Rows are points. Each copy is the shape, with its points in the same order, stretched, turned, moved and blurred by noise. Say if it was mirrored as well.

Shape (6 x 2)
[[-0.26  0.26]
 [ 0.37 -0.62]
 [-0.33 -0.12]
 [-0.32 -0.01]
 [-0.07  0.51]
 [ 0.36  0.01]]
Copy 1 (6 x 2)
[[ 0.43  0.09]
 [-0.58 -0.25]
 [ 0.22 -0.26]
 [ 0.31 -0.15]
 [ 0.43  0.40]
 [-0.19  0.24]]
Copy 1 is: mirrored
Copy 2 (6 x 2)
[[-0.36 -0.02]
 [ 0.63  0.27]
 [-0.21  0.30]
 [-0.29  0.19]
 [-0.39 -0.32]
 [ 0.23 -0.13]]
Copy 2 is: mirrored
Copy 3 (6 x 2)
[[ 0.00  0.53]
 [ 0.10 -0.57]
 [-0.28  0.23]
 [-0.20  0.34]
 [ 0.32  0.68]
 [ 0.45 -0.02]]
Copy 3 is: only turned
Copy 4 (6 x 2)
[[-0.18  0.34]
 [ 0.08 -0.81]
 [-0.34  0.06]
 [-0.33  0.12]
 [ 0.14  0.40]
 [ 0.33 -0.23]]
Copy 4 is: only turned

Shape (7 x 2)
[[-0.11 -0.36]
 [-0.27  0.04]
 [ 0.29 -0.05]
 [ 0.55  0.49]
 [ 0.46  0.47]
 [ 0.12 -0.16]
 [-0.24 -0.14]]
Copy 1 (7 x 2)
[[-0.21 -0.28]
 [-0.30  0.16]
 [ 0.32  0.01]
 [ 0.79  0.49]
 [ 0.67  0.49]
 [ 0.06 -0.08]
 [-0.31 -0.05]]
Copy 1 is: only turned
Copy 2 (7 x 2)
[[-0.02  0.27]
 [-0.18 -0.14]
 [ 0.34  0.02]
 [ 0.69 -0.45]
 [ 0.60 -0.46]
 [ 0.22  0.12]
 [-0.18  0.03]]
Copy 2 is: mirrored
Copy 3 (7 x 2)
[[ 0.31 -0.07]
 [ 0.05  0.25]
 [-0.09 -0.36]
 [-0.70 -0.40]
 [-0.73 -0.33]
 [ 0.12 -0.19]
 [ 0.21  0.17]]
Copy 3 is: mirrored
Copy 4 (7 x 2)
[[ 0.06  0.33]
 [-0.28  0.01]
 [ 0.24 -0.12]
 [ 0.17 -0.65]
 [ 0.11 -0.63]
 [ 0.16  0.02]
 [-0.18  0.17]]
Copy 4 is: mirrored

Shape (7 x 3)
[[-0.46  0.03  0.15]
 [-0.31  0.12  0.61]
 [-0.27 -0.02 -0.27]
 [-0.46  0.03 -0.18]
 [-0.06 -0.48  0.26]
 [ 0.31  0.39 -0.13]
 [ 0.50  0.41 -0.20]]
Copy 1 (7 x 3)
[[-0.43  0.02 -0.05]
 [-0.56  0.27  0.28]
 [-0.06 -0.06 -0.27]
 [-0.25 -0.06 -0.31]
 [-0.13 -0.17  0.39]
 [ 0.27  0.50 -0.16]
 [ 0.44  0.54 -0.14]]
Copy 1 is: only turned
Copy 2 (7 x 3)
[[-0.32  0.30  0.06]
 [-0.04  0.45  0.48]
 [-0.16  0.18 -0.25]
 [-0.40  0.26 -0.23]
 [-0.01 -0.15  0.29]
 [ 0.50  0.29 -0.28]
 [ 0.68  0.29 -0.46]]
Copy 2 is: only turned
Copy 3 (7 x 3)
[[ 0.25  0.54  0.17]
 [-0.17  0.73  0.50]
 [ 0.35  0.10 -0.18]
 [ 0.40  0.35 -0.12]
 [ 0.22 -0.05  0.57]
 [-0.48  0.00 -0.44]
 [-0.59 -0.15 -0.53]]
Copy 3 is: mirrored

Shape (10 x 4)
[[ 0.24  0.03  0.24  0.32]
 [-0.48 -0.64 -0.26 -0.52]
 [-0.23 -0.15 -0.54 -0.12]
 [ 0.30  0.67  0.11 -0.20]
 [-0.02 -0.28 -0.25  0.35]
 [-0.18 -0.24  0.13 -0.23]
 [ 0.16 -0.31  0.10 -0.57]
 [-0.54 -0.18 -0.07 -0.24]
 [ 0.58  0.35  0.54 -0.12]
 [ 0.03  0.04  0.36 -0.37]]
Copy 1 (10 x 4)
[[ 0.09  0.36 -0.13  0.27]
 [ 0.12 -1.14 -0.07  0.17]
 [-0.17 -0.45  0.18  0.08]
 [ 0.07  0.42  0.10 -0.61]
 [-0.19 -0.07  0.06  0.48]
 [ 0.17 -0.47 -0.32  0.16]
 [ 0.50 -0.38 -0.17 -0.16]
 [-0.15 -0.56 -0.39 -0.11]
 [ 0.46  0.51 -0.23 -0.29]
 [ 0.29 -0.12 -0.42 -0.25]]
Copy 1 is: mirrored
Copy 2 (10 x 4)
[[ 0.38 -0.14 -0.38  0.33]
 [-0.37 -0.63  0.40 -0.15]
 [-0.29 -0.57 -0.27 -0.29]
 [ 0.21  0.40 -0.38 -0.33]
 [ 0.03 -0.64 -0.43  0.20]
 [-0.07 -0.24  0.16  0.10]
 [ 0.21 -0.22  0.39 -0.29]
 [-0.47 -0.24  0.10  0.08]
 [ 0.66  0.35 -0.11 -0.02]
 [ 0.13  0.12  0.20 -0.02]]
Copy 2 is: only turned

Shape (8 x 4)
[[ 0.57 -0.15 -0.12 -0.20]
 [-0.09  0.34  0.16  0.01]
 [ 0.72 -0.46 -0.56  0.07]
 [ 0.13  0.23  0.02 -0.17]
 [ 0.04  0.40  0.13  0.35]
 [-0.59 -0.11  0.18  0.18]
 [ 0.50 -0.45  0.21  0.05]
 [-0.28  0.01  0.32  0.39]]
Copy 1 (8 x 4)
[[-0.25 -0.16  0.01 -0.60]
 [-0.08  0.15  0.26  0.24]
 [-0.27 -0.56 -0.62 -0.69]
 [-0.10  0.21  0.03 -0.09]
 [-0.22 -0.16  0.00  0.38]
 [ 0.63 -0.08  0.21  0.40]
 [-0.05 -0.56  0.14 -0.46]
 [ 0.24 -0.28  0.17  0.38]]
Copy 1 is: mirrored
Copy 2 (8 x 4)
[[ 0.66 -0.29  0.06  0.16]
 [-0.05  0.05  0.20 -0.11]
 [ 1.15  0.05 -0.22  0.32]
 [ 0.21 -0.10  0.17 -0.10]
 [ 0.11  0.29  0.36  0.16]
 [-0.24  0.27 -0.40  0.14]
 [ 0.59 -0.26 -0.03  0.64]
 [-0.13  0.29 -0.02  0.41]]
Copy 2 is: only turned
Copy 3 (8 x 4)
[[ 0.32 -0.20 -0.06 -0.61]
 [ 0.00  0.34  0.34 -0.24]
 [ 0.59 -0.44 -0.52 -0.27]
 [ 0.02  0.16  0.15 -0.38]
 [ 0.28  0.58  0.25 -0.15]
 [ 0.00  0.04  0.65  0.26]
 [ 0.70 -0.22  0.29 -0.49]
 [ 0.31  0.28  0.66  0.06]]
Copy 3 is: only turned
Copy 4 (8 x 4)
[[ 0.19 -0.08  0.43 -0.48]
 [-0.16  0.21 -0.05  0.14]
 [ 0.54 -0.34  0.10 -0.72]
 [-0.12  0.19  0.14 -0.12]
 [ 0.13  0.20 -0.25  0.17]
 [-0.34 -0.32 -0.37  0.44]
 [ 0.32 -0.35  0.42 -0.09]
 [-0.04 -0.23 -0.30  0.50]]
Copy 4 is: only turned

Shape (11 x 6)
[[ 0.37  0.20  0.83  0.05  0.07 -0.07]
 [-0.12 -0.03  0.26 -0.56  0.08 -0.16]
 [-0.27 -0.28 -0.24  0.29  0.34 -0.37]
 [-0.15 -0.01 -0.49  0.07  0.56  1.22]
 [-0.33 -0.36 -0.44  0.19  0.15  0.72]
 [-0.17 -0.22 -0.55 -0.37  0.06 -0.21]
 [-0.23 -0.14 -0.34  0.08 -0.04 -0.27]
 [ 0.08  0.27 -0.49  0.28 -0.02 -0.24]
 [ 0.40 -0.33  0.01  0.07  0.16 -0.19]
 [ 0.24  0.33 -0.51  0.09  0.02 -0.34]
 [-0.14  0.09  0.10  0.11  0.46 -0.14]]
Copy 1 (11 x 6)
[[ 0.24  0.28  0.42 -0.45 -0.27  0.68]
 [-0.15  0.15  0.63 -0.14 -0.25 -0.15]
 [-0.23 -0.24  0.18  0.51  0.20  0.01]
 [-0.29  0.65 -0.75  0.18 -0.43 -0.27]
 [-0.07  0.09 -0.53  0.33 -0.28 -0.40]
 [-0.24 -0.11  0.22  0.20  0.26 -0.68]
 [-0.18 -0.34  0.07  0.20  0.20 -0.27]
 [-0.28 -0.23 -0.20 -0.05  0.45 -0.06]
 [ 0.36  0.12  0.19  0.02  0.31  0.03]
 [-0.32 -0.13 -0.03 -0.15  0.58 -0.14]
 [-0.30  0.11  0.27  0.18 -0.10  0.28]]
Copy 1 is: mirrored
Copy 2 (11 x 6)
[[-0.38  0.24  0.19  0.44 -0.31 -0.56]
 [ 0.07 -0.12  0.65  0.05 -0.15  0.08]
 [-0.24 -0.30 -0.08 -0.07  0.37  0.22]
 [-0.70  0.48  0.17 -1.45  0.33  0.47]
 [-0.33  0.05 -0.20 -1.15  0.14  0.32]
 [ 0.39 -0.18  0.32 -0.30  0.27  0.33]
 [ 0.06 -0.15 -0.11 -0.05  0.16  0.24]
 [-0.01  0.22 -0.24  0.23  0.33  0.20]
 [ 0.12 -0.06  0.02 -0.11  0.22 -0.47]
 [ 0.15  0.29 -0.04  0.32  0.40  0.13]
 [-0.53  0.02  0.27  0.06  0.24  0.19]]
Copy 2 is: mirrored

Shape (12 x 8)
[[-0.13  0.29 -0.52 -0.21 -0.23  0.27 -0.12  0.15]
 [-0.18 -0.28 -0.31 -0.20  1.08  0.17 -0.09  0.25]
 [-0.24  0.16 -0.47 -0.24 -0.31  0.23  0.25 -0.20]
 [ 0.18  0.61 -0.15 -0.15 -0.39 -0.04 -0.28  0.02]
 [ 0.04  0.61  0.19  0.16 -0.05  0.15  0.30 -0.02]
 [-0.06 -0.66 -0.14  0.35 -0.38  0.26  0.30  0.20]
 [-0.28  0.38  0.71  0.47  0.04  0.04 -0.34  0.09]
 [-0.04  0.16 -0.36 -0.16 -0.40 -0.19  0.03  0.15]
 [-0.12 -0.47 -0.12 -0.15  0.58  0.11 -0.26 -0.07]
 [ 0.09  0.30  0.38  0.77  0.40  0.19  0.31 -0.29]
 [-0.20 -0.23  0.28 -0.23 -0.26  0.03 -0.03  0.19]
 [-0.23  0.23 -0.45  0.76  0.06 -0.39  0.14 -0.08]]
Copy 1 (12 x 8)
[[-0.18  0.22 -0.55 -0.23 -0.43  0.14 -0.01  0.34]
 [-0.10 -0.25 -0.27 -0.15  0.87  0.37 -0.31  0.89]
 [ 0.00 -0.06 -0.44 -0.43 -0.60  0.35  0.16  0.25]
 [-0.52  0.40 -0.11 -0.17 -0.40 -0.10 -0.12 -0.11]
 [-0.11  0.23  0.04  0.22 -0.15  0.22  0.55 -0.02]
 [ 0.82 -0.46 -0.26  0.17 -0.56 -0.20 -0.02  0.35]
 [ 0.55  0.68  0.53  0.33  0.17 -0.10  0.13  0.00]
 [-0.22 -0.03 -0.23 -0.38 -0.42 -0.22 -0.04  0.14]
 [ 0.11 -0.24  0.04 -0.19  0.40  0.35 -0.57  0.42]
 [ 0.43 -0.07  0.06  0.60  0.38  0.34  0.54 -0.34]
 [ 0.26 -0.02  0.29 -0.08 -0.27 -0.03 -0.11  0.42]
 [ 0.33  0.02 -0.49 -0.30  0.23 -0.29  0.49 -0.33]]
Copy 1 is: mirrored
Copy 2 (12 x 8)
[[-0.51 -0.01 -0.28 -0.25 -0.02  0.02 -0.07  0.68]
 [-0.36  0.14  0.37  0.26  1.04  0.59  0.46  0.05]
 [-0.69  0.08 -0.19 -0.21 -0.18 -0.27  0.10  0.34]
 [ 0.13  0.06 -0.29 -0.53 -0.27 -0.16 -0.11  0.58]
 [ 0.06  0.60 -0.09 -0.22 -0.41 -0.12  0.21  0.25]
 [-0.49 -0.06 -0.65  0.64 -0.27  0.26  0.22 -0.27]
 [ 0.44  0.44  0.28  0.28 -0.39  0.23 -0.35 -0.10]
 [-0.15 -0.25 -0.39 -0.08 -0.18 -0.24  0.11  0.44]
 [-0.41 -0.15  0.17  0.16  0.57  0.43  0.17 -0.31]
 [ 0.22  0.96 -0.09  0.10 -0.12  0.13  0.15 -0.54]
 [-0.16 -0.29  0.10  0.17 -0.35  0.13  0.16  0.06]
 [ 0.09  0.48 -0.58  0.47  0.21 -0.40 -0.08 -0.06]]
Copy 2 is: only turned
